Rows are points. The points of each table are mixes of a few directions, plus a little noise. Count the directions of each table, and those that both share. Where both have some left over, give the other angles between the two spaces (their principal angles), to ten degrees, smallest first.

First:
[[ 14 -47]
 [  6 -20]
 [-18  60]
 [ -8  29]
 [  7 -20]]
Second (6 x 2):
[[  3 -11]
 [-17  58]
 [-14  45]
 [ 13 -37]
 [ 11 -40]
 [  4 -13]]
Directions: first 1, second 1, shared 1

First, 5 rows:
[[  3  -5  -8]
 [  9 -12 -21]
 [-24  33  57]
 [ 20 -29 -49]
 [ -9  12  21]]
Second (5 x 3):
[[  1 -22 -60]
 [  8   8  34]
 [-27  11  -8]
 [ 36 -20  -3]
 [-19  23  35]]
Directions: first 1, second 2, shared 1

First, 8 rows:
[[-13  -1   8 -36]
 [ -7  -9  20  19]
 [  1  -2   7  -7]
 [-27   3  -5 -24]
 [ 17   0   5 -19]
 [ -6  13 -35  -1]
 [ -4  -4  -2  60]
 [ 38  -1   2   7]]
Second, 5 rows:
[[ -1  22 -22  -1]
 [-15  -9  40 -19]
 [ 12 -20  -1  34]
 [  0   5   0 -35]
 [  5   4 -16  21]]
Directions: first 3, second 3, shared 2; angles 50

First, 9 rows:
[[-38   8  20 -25 -23  10]
 [-52  11  28 -34 -31  14]
 [ 16  -4  -9  11  10  -4]
 [ 60 -13 -32  40  36 -16]
 [  6  -1  -3   4   3  -1]
 [ 47 -10 -25  31  28 -12]
 [  0   0   0   0   0   0]
 [ 13  -3  -7   8   8  -3]
 [-51  11  27 -33 -30  13]]
Second:
[[-29  12 -51  20  55  -9]
 [ 18 -13  15  -9 -48  -2]
 [ 26 -10  27  -2 -19 -18]
 [-41  12 -39   5  26   6]
 [ -2  -6 -39  11  -7  -4]
 [ 25  -2  44  -9  -3   7]
 [  5   3 -12   4   5  26]
 [ -3   4  56 -21 -10  -6]]
Directions: first 1, second 4, shared 1

First, 6 rows:
[[-25  52  18 -51  60  -4]
 [ 15  -1  28 -14   9  -5]
 [  7  -7  -9 -20  -2 -24]
 [  5 -31 -17  52 -32  -8]
 [ 10 -12 -11  -8 -23  13]
 [-13  -1  -9  40 -12  29]]
Second:
[[ 14 -20   1  11 -14 -16]
 [ 44 -60   4  33 -42 -49]
 [  8 -11   1   6  -8  -9]
 [-24  34  -2 -20  24  28]
 [-29  42  -3 -23  30  36]
 [ 12 -17   2  10 -12 -15]
 [-22  31  -2 -17  22  27]]
Directions: first 4, second 1, shared 1

First, 7 rows:
[[ -7   2 -15   9 -10  13  -1  -3]
 [  1  -5  18 -13  10 -11  -1   3]
 [-33   7 -29   8 -24  27  -9  -7]
 [-45 -12  34 -45   2  -9 -18   3]
 [ 14   4  -9  12  -2   1   6  -1]
 [ 60   4  -1  25  18 -16  19   3]
 [ 11   1   2   4   5  -4   3   1]]
Second, 10 rows:
[[  5  45 -17   8  38  37 -13   5]
 [  1 -15  12   6 -23 -21  -5  -3]
 [-13 -32  -1 -18  -6 -13  21  -3]
 [  6  14   7  19  -7  -5 -21  -1]
 [ 21  41  -7   2  21  36  -2  10]
 [ -6 -16   8   5 -16 -20  -4  -5]
 [ 14  36  -3  14  14  22 -17   5]
 [-24 -34  -5 -14   0 -17  14  -7]
 [-11 -13   3   6  -8 -18  -8  -6]
 [  7 -24   4 -28 -12   0  35   6]]
Directions: first 2, second 3, shared 0; angles 60, 70

First:
[[-15 -20 -25  18   2   5 -36  -9  -6]
 [  1  17  17 -31  -1 -21  19   2   6]
 [  2  14  12 -17   0 -18  39  12   6]
 [ 24  -8  -3  25   8  25 -38  -8   2]
 [ 19   4   0   1  15 -17  16  12  12]
 [-40 -14 -14   2 -20  13 -13 -12 -18]
 [ -8   3   7  -1 -13  10  21   3  -6]
 [-15 -20 -22  27  -5  19 -23  -5 -11]
 [ 32  23  26 -24  13 -16  13   5  17]]
Second, 7 rows:
[[ 11  -2 -15   4   5 -10  -4   0 -43]
 [  7 -10  -9  10  -4 -15  -9   7 -33]
 [  9  19 -16 -14  23  13  14 -17 -27]
 [  4   4  -6  -3   6   2   3  -4 -13]
 [ -7  20   6 -19  13  24  17 -15  35]
 [ -7 -19  13  14 -22 -13 -14  17  21]
 [-17 -13  25   7 -23  -1  -6  13  60]]
Directions: first 4, second 2, shared 0; angles 60, 90

First, 10 rows:
[[ 20  31   4   8 -28   4  -1  25  -5 -11  -1]
 [ 28 -30  -2 -34  -5 -40  48 -25 -46  14  32]
 [ 11 -23  28 -12  23 -19  24   2  14  19   1]
 [-46   3   6  54  11  44 -54 -13  25  -4 -23]
 [  2 -19  11 -14  19 -26  -9 -13  29  45 -20]
 [-36 -35 -24 -28  52  10  19 -10   6 -24  14]
 [-13  43  21   2 -20   6 -32 -18   9  -8 -11]
 [ -6  19 -31  24 -20  26 -23  17  -5 -19  -7]
 [  6   4   0  28  -4  26   9  33  -5 -25   5]
 [ 34   8 -13 -29 -27 -31  19   1 -22  13   9]]
Second:
[[-17 -27 -26  12  19  12  -9  -3   3   3  -3]
 [ 39  60  58 -27 -42 -27  17   6  -7  -6   6]
 [-29 -43 -42  20  30  20 -13  -5   5   4  -5]
 [-22 -34 -32  15  25  16 -11  -4   4   3  -3]
 [ 26  39  38 -18 -27 -17  12   4  -4  -4   4]
 [ 25  39  37 -18 -27 -17  11   4  -4  -4   5]
 [-33 -49 -47  22  35  22 -14  -5   6   5  -5]
 [ 31  46  44 -21 -32 -22  14   5  -5  -4   4]
 [-32 -47 -45  21  33  22 -14  -5   6   4  -4]
 [ 12  18  17  -8 -12  -8   6   2  -3  -2   2]]
Directions: first 6, second 1, shared 1

First (8 x 12):
[[ -5   6   4 -17  20  21  11  -8 -17   2  38 -14]
 [  3  15  11   0  17  26  15 -19   1 -14  49 -14]
 [ 17   3   5  36 -23 -16  -7  -4  41 -22 -27  16]
 [ 10  17  13  11  12  25  14 -22  15 -24  46 -11]
 [-17 -19 -17 -27  -4 -21 -13  26 -34  35 -40   6]
 [ -9  -9  -9 -16   0  -8  -5  12 -19  18 -16   2]
 [  2  -6  -5  10 -14 -18 -10   9   9   2 -32  12]
 [  0  -4  -3   3  -7 -10  -5   6   3   3 -17   6]]
Second (9 x 12):
[[-10  -8  -8 -17   2  -6  -3  12 -19  16 -10  -1]
 [ 18   6   2  19 -19   7 -17 -14  20 -22 -24  28]
 [ 23   7  -3  21 -28   9 -27 -17  22 -23 -39  39]
 [-10  -7  -6 -16   4  -6   0  10 -18  16  -4  -5]
 [ 17   8   4  20 -15   7 -10 -15  22 -21 -14  21]
 [-17  -4   4 -13  22  -5  23  11 -12  16  35 -32]
 [-15 -10  -7 -21  10  -7   3  15 -24  23   0 -12]
 [  3  14  21  24  19   7  32 -13  31 -22  60 -33]
 [-12  -8  -7 -17   6  -5   0  12 -20  18  -4  -5]]
Directions: first 2, second 2, shared 1; angles 40

First, 11 rows:
[[ -1  14  -6   3  -3 -12  10  -7   5  -6  -1   9 -26  -1]
 [  0   1   0   0   0  -1   1   0   0  -1   0   0  -2   0]
 [  1 -22  10  -5   5  19 -16  11  -8  10   1 -14  43   2]
 [  0  -5   2  -1   1   4  -3   3  -2   2   0  -3   9   0]
 [ -1  10  -4   2  -2  -8   7  -5   3  -4  -1   6 -18  -1]
 [  1 -22   9  -5   5  19 -16  11  -7  10   1 -14  42   2]
 [ -1  20  -8   4  -4 -17  14 -10   7  -9  -1  13 -37  -2]
 [  1 -25  11  -6   6  22 -18  13  -9  11   1 -16  48   2]
 [  0 -10   4  -2   2   8  -7   5  -3   4   1  -6  19   1]
 [  0   9  -4   2  -2  -8   7  -5   3  -4  -1   6 -18  -1]
 [ -1  32 -13   7  -7 -27  23 -16  11 -14  -2  20 -60  -3]]
Second, 9 rows:
[[ -1  15  -6   3  -3 -13  10  -7   6  -6  -1   9 -29  -2]
 [  1 -21   8  -5   4  18 -16  11  -7   9   1 -13  40   2]
 [  1 -23  10  -5   6  20 -17  11  -8  11   1 -15  44   3]
 [  1 -10   4  -2   2   8  -6   5  -3   4   0  -6  18   1]
 [ -1  30 -13   7  -7 -26  22 -16  11 -14  -2  20 -58  -3]
 [  1   6  -3   2  -2  -5   5  -3   2  -3  -1   3 -12  -1]
 [  0  -2   1  -1   1   2  -2   1  -1   2  -1  -1   5   0]
 [ -1  19  -8   5  -4 -16  14  -9   6  -8  -1  11 -36  -2]
 [  1 -14   6  -3   3  12 -10   7  -5   6   1  -9  26   1]]
Directions: first 1, second 1, shared 1

First:
[[ 17  -8   2  -9  -5  14  -1  -9   5 -17   0  -9  -7  -4   1  -7  10  -9]
 [-22  10  -2  12   5 -20  -1   9  -9  26  -2  10   9  10  -3  14 -15  11]
 [ -8  -2  -4  28  27  30  49  49  13  -6  30  30 -11 -58  27 -60  31  11]
 [ 12  -2   3 -16 -14  -6 -22 -26  -4  -6 -14 -17   2  24 -12  22  -9  -7]
 [  6  -4   0   5   5  16  15  11   8 -12  10   5  -7 -22   9 -23  16  -1]
 [  6   1   2 -16 -14 -14 -25 -26  -6   2 -17 -17   5  30 -15  30 -15  -6]
 [-27  12  -2  14   8 -21   3  15  -7  27   0  13   9   8  -2  12 -17  13]
 [ -4  -2  -2  16  15  18  29  28   9  -4  18  18  -7 -35  16 -35  19   5]
 [ 22  -9   2 -12  -5  17  -2 -12   8 -24   0 -11  -9  -7   1 -11  14 -11]
 [ 11  -2   3 -20 -17 -11 -30 -32  -5  -5 -18 -22   3  32 -16  32 -13  -9]
 [-15   8   0   0  -3 -23 -16  -7  -9  20 -10  -1  10  25 -11  27 -22   5]]
Second:
[[ -4  -4  -5  -9   2  -4  -5 -11  -5  -8   5 -11  -9  -4 -10  -1  13   6]
 [-22 -15  25  43  -6 -23 -16  -1 -19 -10   0 -30 -34 -16 -15 -18  41   5]
 [ 10  -8   1  -4 -17   4  20  21  13  24  -9  36  12  15  23   0 -29 -20]
 [  1 -21   3  -8 -23  -5  17  13   7  22  -4  28  -5  12  15  -7 -13 -18]
 [  6 -21  -5 -22 -24  -1  22  12  11  23  -4  35   2  16  17  -3 -22 -19]
 [  8  20   6  18  12   9  -1  11   5   2  -7   5  19   1   9   7 -15   1]
 [  3  13 -24 -35  20   8 -10 -28  -3 -23  13 -21   6  -6 -20  11   8  20]
 [  0  35  -2  17  36   9 -25 -17  -9 -30   5 -40  10 -18 -19  10  17  26]]
Directions: first 2, second 3, shared 0; angles 60, 80

First (8 x 18):
[[ -1   2  -1  -3  -7   1  -1  -1   4   1   3  -4  -2   2   3   1   1  -4]
 [ -8  15  -6 -20 -43   8  -8  -6  25   9  15 -22 -10  11  18   5   1 -25]
 [  6 -13   5  18  38  -7   8   6 -22  -8 -13  19   9 -10 -16  -5  -1  22]
 [ 10 -20   7  27  56 -10  11   9 -32 -11 -20  28  13 -15 -24  -7  -2  33]
 [ -6  12  -5 -16 -34   6  -7  -5  20   7  12 -17  -8   9  14   4   1 -20]
 [  3  -5   2   7  14  -2   3   2  -8  -3  -5   7   3  -4  -6  -2   0   8]
 [ -8  15  -6 -21 -44   8  -9  -7  25   9  15 -22 -10  11  19   5   1 -26]
 [  3  -7   2   9  19  -3   4   3 -11  -4  -7  10   5  -5  -9  -2  -1  11]]
Second (9 x 18):
[[  9  -1   6  -6  -3   8  -1  -6   7   6  -4  11  -4   1   6  -1 -14  -1]
 [ -2   0  -1   2   1  -2   0   2  -2  -1   1  -3   1  -1  -2   0   4   0]
 [-39   1 -24  26  11 -34   5  28 -32 -24  17 -49  17  -4 -27   4  60   6]
 [ 19   0  12 -13  -5  16  -2 -13  15  11  -8  23  -8   2  13  -2 -29  -3]
 [ 10   0   7  -7  -3   9  -1  -7   8   6  -4  13  -4   1   7  -1 -16  -1]
 [ 29  -1  18 -19  -8  25  -4 -20  23  17 -12  36 -13   3  20  -3 -44  -5]
 [-11   1  -7   7   3  -9   1   8  -9  -6   5 -14   5  -1  -8   1  16   1]
 [-23   1 -15  16   6 -21   3  16 -19 -14  10 -30  10  -2 -17   3  36   3]
 [ 10  -1   6  -7  -2   9  -1  -7   8   6  -4  12  -4   1   7  -1 -15  -1]]
Directions: first 1, second 1, shared 0; angles 80

First (9 x 20):
[[  0   0   5   7  18 -13   4  -8 -10 -12  23 -25   6  -6  -8  -1 -22  -9
   -8  11]
 [  1   0   7  10  25 -18   6 -11 -15 -15  31 -34   8  -8 -10  -1 -30 -12
  -11  14]
 [ -1   0  -7  -9 -23  18  -6  11  14  16 -31  33  -8   7  10   1  29  12
   10 -14]
 [  1  -1   7   9  23 -16   5 -11 -13 -15  29 -31   7  -7  -9  -1 -27 -11
  -10  14]
 [  1  -1   6   8  20 -14   5 -10 -12 -13  26 -27   7  -7  -8  -1 -25 -10
   -9  12]
 [  1   0   7   9  22 -17   6 -10 -14 -15  29 -31   7  -7 -10  -1 -28 -12
  -10  13]
 [  1   0   0   0   1  -1   0   0  -1  -1   2  -2   1  -1  -1   0  -1  -1
   -1   1]
 [ -1   1 -11 -16 -42  30 -10  18  25  27 -54  57 -13  13  18   2  51  21
   19 -25]
 [ -1   1 -12 -17 -43  32 -10  20  26  28 -57  60 -15  13  18   2  53  22
   20 -26]]
Second (8 x 20):
[[-14 -24 -20  12  13 -14   3  17 -16 -38  -1  41  11 -25 -24  -7  10 -14
  -21 -26]
 [  1   9  14  -9 -14   3   4 -11  17   5   3 -21 -10  11  -7  -8   3  14
   -1   6]
 [-11  -9  46 -39 -14  -3  -4 -29  33 -10  -5 -27   3  13   3 -11  -1  32
    0   4]
 [ 30   0 -19  16 -25  28  15  10 -37  11  -5 -13  13 -20 -17 -12  -1 -16
   -3 -19]
 [ -4  13   4   0  -2  13 -12  -5   4  43  -5 -25   1  13  25   5 -18  -8
    2   3]
 [ 55  23 -18  13   0  -3  28   8 -16 -26  20  14 -20   1  -3  24  25  16
   50  51]
 [-35   4 -22  22  19  -6 -17  15   3  28  -2  12  -5   4   2  -1 -12 -29
  -29 -20]
 [-23 -16  14 -16  23 -18 -16  -6  12 -13  -5  19   9   2  21  11  -6   4
    0   2]]
Directions: first 1, second 5, shared 0; angles 90

First (8 x 24):
[[  5 -11   1  -6  12  22   4  11  31 -34   0   1  -8 -32  14  10  30  17
    4 -14 -22  -4 -18  20]
 [-16  10 -11  16   1 -24  -1 -22 -35  49  10 -12  17  17   4 -17  34 -25
   15 -12  -8  14   7 -23]
 [  6 -31  -7  -1  -9   4 -14  20  42 -44   7  -7 -47 -11 -22  22   7  -8
   -8  -4  -2   6  12  25]
 [-29  49  19  37  54   6   9 -12 -10  23  10 -24  42  -8  21   4  23  -5
   -9   3   1  -6  -7  17]
 [-18 -13  -8  -4  -3 -32  12  -2 -42  43  11  -4  13  30   2 -29 -24  -1
    2 -16  17   7  -1 -23]
 [ 38   8   2 -16 -50  16 -12  -5  11 -23 -22  24 -32  -5 -33  25 -59   6
    4  37  25  -7  15  10]
 [  8 -10 -14 -10 -36  -5  11  -7 -18  17   3   6 -23 -13 -15   0 -37  17
   26 -12  21   5 -10  14]
 [  6  -2  19 -17  32  12  -9  16  20 -32 -19  17  37  21  30 -14  26   0
  -35  18 -32 -15   3 -40]]
Second:
[[-48  35 -14  20 -13  40  58  -4  29  17  -8   3 -26   2  14 -20 -27 -47
    0  15  10  38  56 -16]
 [ 33 -24  10 -14   9 -27 -40   3 -20 -11   5  -2  18  -1  -9  14  18  32
    0 -10  -7 -26 -38  11]
 [-11   8  -3   4  -3   9  13  -1   6   4  -2   1  -6   0   3  -5  -6 -10
    0   3   2   8  12  -4]
 [-14  10  -4   6  -4  12  17  -1   8   5  -2   1  -8   1   4  -6  -8 -13
    0   4   3  11  16  -5]
 [ 40 -29  12 -17  11 -34 -49   4 -24 -14   7  -3  22  -2 -12  17  23  39
    0 -13  -8 -32 -47  14]
 [  6  -4   2  -2   1  -5  -7   1  -3  -2   1   0   3   0  -2   2   3   5
    0  -2  -1  -4  -7   2]
 [ 43 -31  13 -18  11 -36 -52   4 -26 -15   7  -3  23  -2 -12  18  24  42
    0 -13  -9 -34 -50  15]
 [-49  36 -15  21 -13  41  60  -4  29  17  -8   3 -27   2  14 -21 -28 -48
    0  15  10  39  58 -17]]
Directions: first 6, second 1, shared 0; angles 70

First:
[[ 10 -15  -5  -8   2  -9   0   7   2  18  -7  11  -1 -17 -17   2  30  -4
   -9  -9   0  -8  -7  21  13  -9  10  -7  -3  -5   1   9]
 [ -3   4   3   3   7  17   6 -18  -5   1   3   3   7   1  16  -8 -22   0
   10  -6   5  16   9 -23  -1   1  -4  12   3   4  -2  -2]
 [  2  -2   3   0   7  24  19 -27 -13  11  -4  36  17  -7  15 -18  -3   4
    9 -21  18  16  14 -28  18   8 -10  25  -7  16  -4  31]
 [-11  18   6  18  12  21  12 -15   0 -23  16 -29  -9  10  33 -10 -60   0
   15  14  11  14   1 -37 -14   5  -5   5   4  -2  10 -28]
 [-15  16   4 -13 -27  -1 -41  -7  -8   2  -5   8  30  38  -4  17   2   8
    9   1 -34  23  29  -4 -27  11 -16  16  18  16 -30   2]
 [  3   0   1   6 -10 -19  13  26   4 -18  -2   4 -16   2 -12   2  24   7
  -13  12  11 -31 -13  18   9  13  -4 -11 -14   2  11  21]
 [  9 -12  -8   0   9 -21  -3  25  16   3   3 -33 -25 -21 -18  10  12 -12
  -13  11  -5 -21 -26  34  -2 -21  24 -31   0 -25  14 -32]
 [  5  -8  -4  -5  -1 -11  -5  10   4   7  -3  -1  -3  -7 -14   6  19  -3
   -7  -1  -5  -8  -7  19   2  -7   8  -9   0  -5   0  -2]]
Second:
[[ 21 -13   5  20   2  24  13  -9   8 -22  15 -17  11   3  30  -5 -50  -1
   14   7   2  10  17 -22   2  14  -7   8  -9  12   5 -23]
 [ 10  -3  -7   6  16   4  32   7  -6 -12  10  -4 -13   3  11   2  -9   6
   10 -13  15 -19  -6  -5   9  -4  15   6   2 -11  34   0]
 [  0 -13  14 -10  -4 -18 -33 -15  10  19  -6 -10  -5 -21 -21  -6  11  -8
   -3  21  -6  11  -2  20   0  -2   0  -4  -5  -4  -6  -8]
 [  5  -7  12 -15  -5 -14 -25  -6 -12  13  -4  20  -1 -19  -9 -15  18  -6
  -17  11  -2  -2  14  15  13   9   5   6  -5  18  -6  23]
 [  8   2 -11  16  13  13  39   9   4 -22  11 -18  -9  15  15   7 -21   8
   17 -10  11 -15 -10 -14  -4  -5   6   2   3 -15  30 -13]
 [-30  38 -16  -2  -9  -4  10  24   0  -4 -16   9  -1  30 -19  14  40  12
   -9 -12  -9 -14 -20   2 -25 -11  -9 -11  17 -11 -12  19]
 [-24   3  -2  -8 -14  -3 -33  -8   7  27 -12   6  19   1 -14  13  12  -9
   -5  -5 -16  35  -8   1 -10 -11 -15 -16   1  -4 -48 -14]
 [ 25 -13  12   9   0   9   3  -8  -1 -17  12  -8   1  -9  18 -17 -30  -2
    2  18   3  -3  22  -6   9  19  -1  13 -10  19  13  -1]
 [-19  20 -10   1  -3  -7   4  11  11  -1 -11 -12  -6  17 -19  11  22   7
    2   0  -5  -8 -22   6 -22 -13  -7 -10  10 -20  -1  -4]
 [  0   4   8 -19 -11  -1 -20   3 -33  10  -4  56  17 -10  10 -17  20  -5
  -32  -8  -4   2  29   0  23  19   1  11  -4  43 -29  48]
 [  5 -18  -4   4  15  -3  10  -7   9   8   7 -22 -12  -9  -1  10 -12  -1
   18  -9  12   3 -16   2   5 -16  13  -5  -2 -27  22 -27]]
Directions: first 4, second 5, shared 0; angles 30, 30, 40, 40

First (9 x 32):
[[-14   7  -2 -14 -17  -4  12  -7 -22  -1   8 -14 -11  -4  19  -8  13   4
    2  14  -2  12  18 -11 -16  18   9  17  17   1  12  -7]
 [-36 -31  -9  16  26   0 -18  -8  28  23 -48  31  15  16   6   9 -60  12
    4  16  27 -32 -23  43  56 -27  -4   4  -5 -16 -16 -16]
 [ -9   8 -10  -8  -6   0   8 -21 -14  -4   9 -11 -12  -7  13  -2   0   4
    0   6   6  16  27  -3 -17  10   5  22  15   2   8 -12]
 [ 15  15 -18  -7 -19   2   6  -4  16  20  17 -25  11  -4 -19  17  33  12
   13 -11  18   4  42  21  -8 -15 -10  53  -4  37  13 -43]
 [-46 -24   9  -6 -21 -14  -3  23 -18  19 -54  17   0  11  36  -3   1  28
   28  45  19 -12 -11   6  22  -3  17 -11  36  -2  -1   6]
 [ 38  18  15  -9  -3   9  11  17   0 -17  51 -20   5   3 -25 -15  24 -31
  -25 -30 -45  -3 -24 -27 -12  24  -7  -8 -39  -3  10  10]
 [ 15 -11  31  16  30   1 -14  -3  28   4   1   1  -3   8  -9 -13 -14   3
   -8 -18 -18 -24 -50  12  21 -26 -30 -20 -33   6  10  10]
 [ 19  14 -40   5  -8  10   1  23 -19 -31   2  33  18 -10 -27  30  -3 -37
   -9 -11  10  31  35 -31 -25  30  40 -40  14 -32 -51  32]
 [ 17   6  24   8  17  -1  -4 -19   0 -11  15 -11 -22 -11   5 -14   5   4
   -5 -12 -14  10 -13 -10 -21 -10 -19 -17  -3   9  15  20]]
Second (9 x 32):
[[-19  -3 -14 -22  -9   6  21  11 -15   4  21  -1  18  14  -5 -11 -14 -23
  -18  11 -14 -14  -3  -3  16  37  11  37 -17 -21   2 -26]
 [ 14  13  -3  10 -10  -3 -13 -12  -2 -13 -15  -3 -17 -17  13  18  20  15
   17  -5  15  28  29  -8 -29 -15  10 -30  31  12  -8  22]
 [  5 -19  29  16  35  -2 -12  -7  34  19  -4   2   0   9 -12 -15 -18  13
   -2 -10  -5 -32 -47  28  31 -37 -41   4 -33  15  16  -7]
 [ 39  23   4   0 -13   2   1   2   5  -8  28 -23  -5 -12 -17   7  45   0
    4 -25  -8  18  19 -12 -32  -6  -8  -2  -4  26   9   4]
 [-16   3 -14   1  -8  -1  -6 -18  -6  -5 -19   1 -10  -5  25  11 -12   8
    7  11  15  13  22   2  -3   0  19  -6  26  -9  -7   1]
 [-28 -20   0   3  11  -3  -2   7  -8   4 -27  26   5   8   9  -5 -31   0
    0  21   8 -12 -19   4  22   4   7 -12   7 -21 -13   9]
 [ 35  32  -6   1 -19   3  -6 -29  14  -9  24 -40 -18 -17   5  16  39  11
    8 -27   0  27  42  -1 -35 -15  -3  11   8  31  16 -11]
 [ 28  -3  23  -5  15   4  13  24  16  14  44 -11  18  11 -45 -22  19 -15
  -16 -23 -30 -29 -40   4  12  -1 -38  27 -56  18  21 -17]
 [-57 -26 -20  -4  -2  -5   4  19 -39  -6 -51  50   9   9  26   1 -47  -9
    2  48  20   0  -4 -13  19  33  43 -29  38 -52 -37  24]]
Directions: first 6, second 4, shared 3; angles 30
